Every row gives one point. The window is the flat piece filled in between its corners: a triangle in 3 columns, a solid with four corners in 4, and so on. A path goes straight from each point to the next, and from the last back to the first. After which points does the path pass through the window?
In the rows, zero is written as 128.

Window, 3 rows:
[[ 62 167 167]
 [166  83  97]
 [129 154 130]]
Path:
(1): [ 88 169  87]
(2): [109 151 177]
(3): [137  81 156]
(4): [103 128  70]
(5): [155 114  67]
(6): [200  87 120]
(7): [ 99 197 213]
(8): [ 79 194 142]
Through the window after points: 1

Window:
[[125 194 139 174]
 [128  76 106 137]
 [ 81 156 194 139]
 [ 48 168  73 107]]
Path:
(1): [ 73 129  92 159]
(2): [109 135 113  78]
(3): [141 122  94  80]
(4): [110  94  87 182]
(5): [ 49 167 143 201]
(6): [126 197 132  92]
(7): [103 216 159  98]
(8): [ 65 181 133 177]
Through the window after points: 1

Window, 6 rows:
[[173  59 186 141 163 157]
 [180 148 128 102 135 110]
 [ 34 156  90  50  91 147]
 [ 94 144 167 183 130 112]
 [ 50 175  89 233 202 116]
 [211  94 123 153  42 124]]
Path:
(1): [153  73 163  86  79 124]
(2): [142 137 177  90  96 176]
(3): [177 173 173 184 126 191]
(4): [147  74 129 166 119  73]
(5): [143  44 171 117 140 107]
(6): [171 103 169 133 128 166]
(7): [172 180 139 135 131 174]
(8): [134 116 110 105 144  60]
Through the window after points: 7

Window:
[[175  93 148 190 105 157  72 123]
 [122  99 126 190 150 161 219 144]
 [124  72 156  53 108  83 117 117]
 [173 164 137  94  41  87 130 138]
 [  7 128 122 122 151  76 147 128]
 [ 88  91  86 121 158 152 174 164]
 [157 120 145  36 173  83 165 123]
 [ 90  91 100 152 156  68 155 130]]
Path:
(1): [109  92 148 127 139 114 164 166]
(2): [107 101 103 123 132 130 168  98]
(3): [127 110 103 123 134 142 175  94]
(4): [127 106 168  98 133 115 146 199]
(5): [106 105 142 127 138 108 159 159]
(6): [106 117 125 120 138 126 159 107]
(7): [ 47 139 100 105 123 106 146  55]
(8): [ 45 106 143 143 158  78 141 184]
(9): [110 110 144 116 145  76 155 180]
(10): [ 97 111 112 122 138 103 142 108]
(11): [158 101 111 134 133 139 137 112]
(12): [150  99 153 127 123 107 122 162]
Through the window after points: 1, 7, 9

Window (9 x 9):
[[140 124 191 145  63 183 106 103 142]
 [108 121 121 112 141  98 201  48 112]
 [ 79 118 120  80 163 152 139  89 111]
 [119  58  89  76  96 101 150 126 181]
 [139 175 164  59 122 121  94 140 186]
 [ 55 207  53  44  64 116 116 137 188]
 [110 168 103 117 106 145  86  98 181]
 [107 136 171 143 119  80 132 129 146]
 [112 171  94 110 189  50 249 175 166]]
Path:
(1): [156 114 136 134 132  88 144 129 102]
(2): [ 82 131 169 119 151 117 171 113 194]
(3): [ 80 144 133  98 129 122 134 119 209]
(4): [127 139 107  97 103 113 151 144 145]
(5): [146 155 101  89 115 108  92 108 102]
(6): [ 70 130 142  97  85 147 145  90 187]
(7): [106 162 138 100 114 133 115 110 190]
(8): [139 143 117  92 109 129  99 119 138]
(9): [118 151  99  83  97 117 102 118 134]
(10): [ 53 163 149  79 110 158 134  96 218]
(11): [ 96 144 150 109 133 130 166  95 240]
(12): [120 143  91  80 106 129 111 104  89]
Through the window after points: 7

Window, 12 rows:
[[ 99 105  48 140 125 134  98 168  11 140 172 134]
 [101  88 116 147 129 139  82 169 160 113 123 119]
 [130 116  96 158  94  67 138 113 109  80 114 143]
 [150  75  63 133  96  90 150 138 117 141  78 105]
 [122  79 156 107 114 173 119 127  89  81 133 114]
 [143  14 130 183 129 224  85 117 217 107 201  55]
 [ 85  98 114 131 125 147 153 105 137 129 133 110]
 [120 145 207 115 125  64 146 147  55 179 121 156]
 [122  77 103 127 133  62  90  87 126 131  88 145]
 [131  89 147 188 131 174 125  98 127  98  89 114]
 [102  89 117 158  32 129 131  97 109 133  89  82]
 [182 180  78  89  49 119 113  96 149 216  98  33]]
Path:
(1): [121  92 123 144 120 117 119 112 135 116 110  80]
(2): [136  95 133 140  69 164 130 119 167 153 104 161]
(3): [137  84 113 162  79 161 127  98 114 147 112 174]
(4): [111  98 136 158 137 123 122 126 125  84  87  32]
(5): [ 86 100 126 160 128  98 107 144  99  87 128  40]
(6): [127  93  86 136 110 150 101 145 118 143 138 154]
(7): [127 111 107 129  99 117 123 129 105 138 105 144]
(8): [ 98 112 112 163 143  91 120 136  76 111 109  36]
(9): [107  80 100 157 122 111 116 117 128  85 124   7]
(10): [131  83 120 148 100 152 119 115 144 127 138 125]
(11): [118  92 111 150  58 133 129 103 116 140 110 124]
(12): [ 90  91 113 145 100 101 110 125  86 108  84  21]
(13): [106  96 104 134 126 135 102 137 106 142 130  68]
(14): [151  88 105 134  80 163 120 120 133 155 132 138]
(15): [140  76 121 147  89 147 105 120 125 120 123 139]
(16): [130  93 118 148 118 122 113 133 113 102 118  82]
Through the window after points: 3, 5, 9, 11

Window, 14 rows:
[[ 64 124 120 182  83 102 141  80 123  73 110 156 134  98]
 [163 249 100  99 150 130  70 115 104 101 121  80 124 133]
 [180 187 112 100 107 183 128 191 118 171 116  76 152 112]
 [106 169 159 139 143 171 106 124 178  98 131 174 118 144]
 [150 157  35 147 140 106  95  97 103 124 166  92 128 124]
 [ 99 152 159 131 163 150  91  82 146 149 125 156 192  95]
 [155 103 128 118 141 125  83  30 118 183 117 159  99 128]
 [148 112 126 145 152 166 128 139  52 111 102 195 154 123]
 [ 88 105  99  85 122 131 109 150  56 195 151  58  96 176]
 [131 128 135 134 135 143 101 155 149 107  59 126 144 128]
 [ 97 105 146 102  78  90  75 121 122 179 171 125 178 129]
 [190 110 160 145 141 110 122  95 110 192 135  76 129 152]
 [197 101 134 103 177 124 156  83 124 104  99 127  90 108]
 [186  74 161 158 129 143 101   8 132  66 110  88 129 111]]
Path:
(1): [135 135 161 143 148 123  92 119 116 137 108 123 131  83]
(2): [132 142 117 114 144 153 116  98 147 122 107 135 164 150]
(3): [131 151  79 120 122 120 123  83 129 119 151 101 153 178]
(4): [136 125 107 146 130 110  73 124  94 151 141 121 121  70]
(5): [146 107 145 128 141 114  91  99 110 125 126 119 106  99]
(6): [124 120 123 129 142 129 121  87 127 121 109 126 137 164]
(7): [138 160 111 107 111 154 143  67 143 136  87  93 188 176]
(8): [123 132 122 128 144 131  85 129 103 125 139 136 116  95]
Through the window after points: 1, 3

Window (14 x 14):
[[135  93 128 147 179 107 135 133  63 142 115 138  97 116]
 [144 129 108 123 145 137 148 102  94 174  86 150 135 148]
 [ 83 129 157 151  66 162 127 146 161 126 115 132 145 153]
 [138 158 140 112 136  83 104 150 136 125 101 111 118 132]
 [130 141 114 139 149 119 115 161 110 121 118  65 115 109]
 [139 126  94  90 104 129 129 164 120  99 126 137 160 113]
 [162 155  92 157 126 123  91  83  94 131 143 133 160 142]
 [144 148 140  96 157 131 156 100 124  92 107 124 119 102]
 [  7 105 118  94 125 145 157  77 137 181 151 117 118 152]
 [136 103 151 131 174 125 166 139  87 143 127 137 162 117]
 [173 156 116 148 120  96 149 105  56 161 114 142 128 135]
 [108 134 111 149 155  99 154 122 124 123 102 136 145 107]
 [104 174 143 110 148 141 147 118  99 113  94 155 142 131]
 [152 176 116 115 132 132 153 139 113 196 124 177  87 146]]
Path:
(1): [117 111 157 122 124 114 127 116  86 157 102 128 130  91]
(2): [145 133  73 145 190 128 150 143 101 112 142 143 118 172]
(3): [144 134 115  95 161 127 166 127 120  84 116 127 107 163]
(4): [121 151 147 123 134 133 134 105 113 135 105 134 141  88]
(5): [127 140 129 127 137 110 122 125 111 139 109 129 136 109]
(6): [139 142 117 127 160 100 156 144 121 124 103 126 106 181]
(7): [125 133 127 139 139 127 147 119 104 133 116 135 122 155]
(8): [114 150 144 126 140 128 133 116 115 159 109 130 124 107]
(9): [132 135 146 117 131 127 112 127 109 153 129 126 132 107]
(10): [120 150 109 144 130 124 141 137 122 115 105 119 130 152]
(11): [133 127 128 129 149 108 143 130 121 118 107 142 135 168]
(12): [117 161 117 131 128 139 134  98  91 188 118 123 116  82]
(13): [127 138 120 121 141 119 133 125 108 139 113 139 138 101]
(14): [135 140 121 119 162 114 165 118  84 134 126 118 112 175]
(15): [120 137 107 130 156 120 166 127  86 133 123 116 137 167]
(16): [161 138 147 133 129 116 130 124  95 161 113 154 131  90]
Through the window after points: 1, 3, 5, 9, 15

Window:
[[186 101  86 134 188 126 197  94 106 176 214  12  69 138]
 [ 93 127  99  73 133 153  99  54 121  62 192  67  99 170]
 [ 76 158 100 112 102 153  88 145 138 150 156 168  67 149]
 [ 33 185 123 164 102 116 171 113 101 115  80  52  40 108]
 [174 172 181  60  39  76 100 134 103 117 135 143 138 158]
 [186 132  71 159  46 178  89 106  70  69  95  49 130 106]
 [ 72 114 171 115 218  77  65 141  77  91 175  96 104 183]
 [215 200  80 149  37 217 181 108 118  54 148 111 186 162]
 [131 170 156 163  61 103  73 105  70 186 123 136 163 187]
 [ 80  96 130 111  90  85 189  43 217 131  88 124 106  52]
 [178 188  16 167 108 114 115  95 148  91  97  87 166 183]
 [106 105 160  92  78  39 165  81 146  44 215 165  83 152]
 [124  69  71  14  56 136 183 155  71 146 186 157 118 142]
 [130 141  59  84 129 156 151 103  24 160 147 114  78  77]]
Path:
(1): [108 187  72 118  79 103 105 146  93 140 200  79 161  97]
(2): [116 177  91 105  98 120 128 132  85 134 151  85 139  96]
(3): [175  88  85 127 118 200 126  71  69 136 107 108  56 175]
(4): [168 124  93 117 115 126 165  93 121 117 126 111  83 181]
(5): [120 173  99 143 104 115 127 115 115 102 244  53 168  86]
(6): [ 88 163  92 110  68 118 126 126 115  81 193  41 146  57]
(7): [136 127  96 114 110 127 151  94 117  96 125 115  79 159]
(8): [132 135 132 109 116 121 150  79 115 122  90 134  81 148]
(9): [ 53 143 101 130  87  94 119 144 138 111 194  54 131  81]
(10): [122 168  80 111 111  83 145 135 132 111 204  78 153  75]
(11): [129 103 119 106 100 134 117  83  80 127  91 129  59 199]
(12): [154 110 109 115 130 161 148  87 100 120 115  94  87 177]
Through the window after points: 4, 8

Window, 14 rows:
[[146 207 158 130 158 178 103  89 125  59 182  63  82 104]
 [175 180 197 124 165 111 106 128  84  15 178 136 115 159]
 [101 180  91  81 160 153 122 194 148  38 162  65  78 130]
 [144 149 109  64  97 148 162  87 145  93 138 159 168  40]
 [ 91 169 218 140 208 159  93 142  51  25 180  98 133  97]
 [176  76  93  57 133 200 193  71 126 156 111 185 120  85]
 [ 81 133 117 162 123  83  57  79  96 212  86 183 143 116]
 [ 83 119 174 214 153 117  47  88 116  81 153 213 101  99]
 [ 75 125 142 154 120 150  23  91 116 176 179 212 175 154]
 [ 41 168 113 224 125 123  82  69  53 147 161 228 147 150]
 [157  73  96 140  64 148 162 117 122 167 146 133 146  79]
 [118 159 119 129  52 187 147 156 151 200  80 181 118  89]
 [153 214 118 153 214 176 120 180 160  31 143  63 150 121]
 [125 103 158  78 119 153 219  76 180 118 133 124 143 117]]
Path:
(1): [124 182 128 130 151 131 114 146 141 139 169 138 111  80]
(2): [148 225 164  64 182 145 137 180 105 102 221  85  78  45]
(3): [ 90  83  81 155  92 181 134  92 166  37  89 151 155 180]
(4): [109 135 132 157 104 164  97 109 122  89 119 141 131 122]
(5): [107 197 159 125 165 106 112 125 113 144 182 140 130  88]
(6): [148 174 182 130 209  98  91  99 134 163 228 155  97 126]
(7): [133 132 132 124 114 165 129 120 115  69 119 124 136 100]
(8): [114 146 145 134 121 184 117  89 114  53 130 116 111 138]
Through the window after points: 8

Window:
[[141 145 174 107 136 187 114  79 169 154 195 152 128 155]
 [100 122 178 168  90  61 101 157 137 129 138  66  62 110]
 [ 32 170 213  99  74   7 193 154  74  76 177 132 143 158]
 [ 75  49 166 121  58 149 180 154  89  68 154 136 162 188]
 [112  77 153 154 135 150 107 139  71  96 135 176 172 129]
 [100 152 149  67 140 139 133 151 178  42  83 170  52  97]
 [105 143 130 210  89  57 165 205 139 109 143 143 188 117]
 [154 144 154 141 222 184 170 132 146  87 118 174  95 136]
 [ 80 107 124 179 148 173 132 157  92 211  85 134 142 150]
 [139 202 158 109 128 115 188 171  93 133 108 101 156 125]
 [ 60 128 129 174 176 134  53 118 111 164 111  44 131 176]
 [ 97  91 133 140  80  94 145  76 166  57  87 144  73  88]
 [165 230 147 174 100 174 134 139 131 147 130 137  87 159]
 [127 178  99 124 198 141 133 125 120 121 218 142 102 112]]
Path:
(1): [ 88 105 174 157 114 156 149 102 128  72 149 116 123  98]
(2): [ 46 122 205 172 153 194 122 161 126 139 137  98 114  92]
(3): [169 137  74 136 110  66 142 126 106 147 106 161 115 184]
(4): [125 122 126 133 118 100 123 128 123 132 120 146 110 144]
(5): [ 51 123 173 194 137 178 128 130 118  81 119  95 150 109]
(6): [ 72 138 175 134 126 148 156 156 130  92 157 120 139 112]
(7): [162 146 118 136 125  55 116 123 123  91 143 152  79 147]
(8): [107 109 129 129 106 104 136 145 119 102 116 156 122 149]
Through the window after points: 2, 4, 8

Window (14 x 14):
[[139 114 151  64 122  91 151  72 146 119 145 148  63  61]
 [193  55 158 135 118 189  95 205 117  69 173  89  90 123]
 [ 99 101 128 138 100 118 105  54 200 162  74  66  88 110]
 [ 79  95  79  90  89 112 140 158  88 142 162 109 115  47]
 [123 101 146 119 151 148 160 179  78 133  83 145 174 139]
 [ 99 154  71 159  94  95  89 160 101  82 107 114 146 177]
 [153 213 141 129 149 107 114 115 143 206 188 173 192 107]
 [178 175 179 137  88  97 111  46 110 149  91 133 180  69]
 [ 99 145 151  76 125 165 112 157 152  75 194  86 197  89]
 [120 124 136 110 140 224 125 125 130 103 149 207  91 125]
 [108 129 214 151  82 135  93 102 158 114 208 109 168 127]
 [101  60 176  91  88 122  51 166 101  91  87 118 140  96]
 [103 175 101 160 145 106 141 199  93 108 124 171 124  75]
 [119 241 154 100 118 163 147  87 158 169 137 119  94 141]]
Path:
(1): [131 107 139 141 197 136  87 131  76  82 131 105 104  89]
(2): [ 89 208 155  78  30 151 158 152 205 144 189 134 201 117]
(3): [150 163 128 128  44  90  98 224 155 120 124 151 176 130]
(4): [ 96 128 125 137 156 136 119 125  88 101 125 127 112  91]
(5): [ 89 134 160 145 127 158 102 104  76 112 127 131 100 134]
(6): [162 119 116 106 101 111 132 147 184 146 110 135 128  85]
(7): [142 140 142 120   7 165 190 177 180 131 159  85 119  65]
(8): [107 124 155 105 196 113  65  84  95 141 118 161 151 112]
(9): [119 177 166 168 184 127 122  92 100 135 166  97 160 111]
(10): [148 151 141 106  94 119 107 126 140 150 134 153 161  98]
(11): [114 139 137 121  76 137 119 131 162 124 126 138 127 123]
(12): [109 112 188 119 139 126  80 104 109 119 149  81 140 100]
(13): [ 88 124 119  89 154 136  87  86  74 129 170 100 159  53]
(14): [129 137 124 117  88 112 152 164 147 146 141 145 118 107]
(15): [158 129 144 123  33 139 148 131 170 154 152 124 157 115]
(16): [ 76 127 154 105 186 141  71 100 117  88 137 101 110 113]
Through the window after points: 1, 3, 9, 11, 13
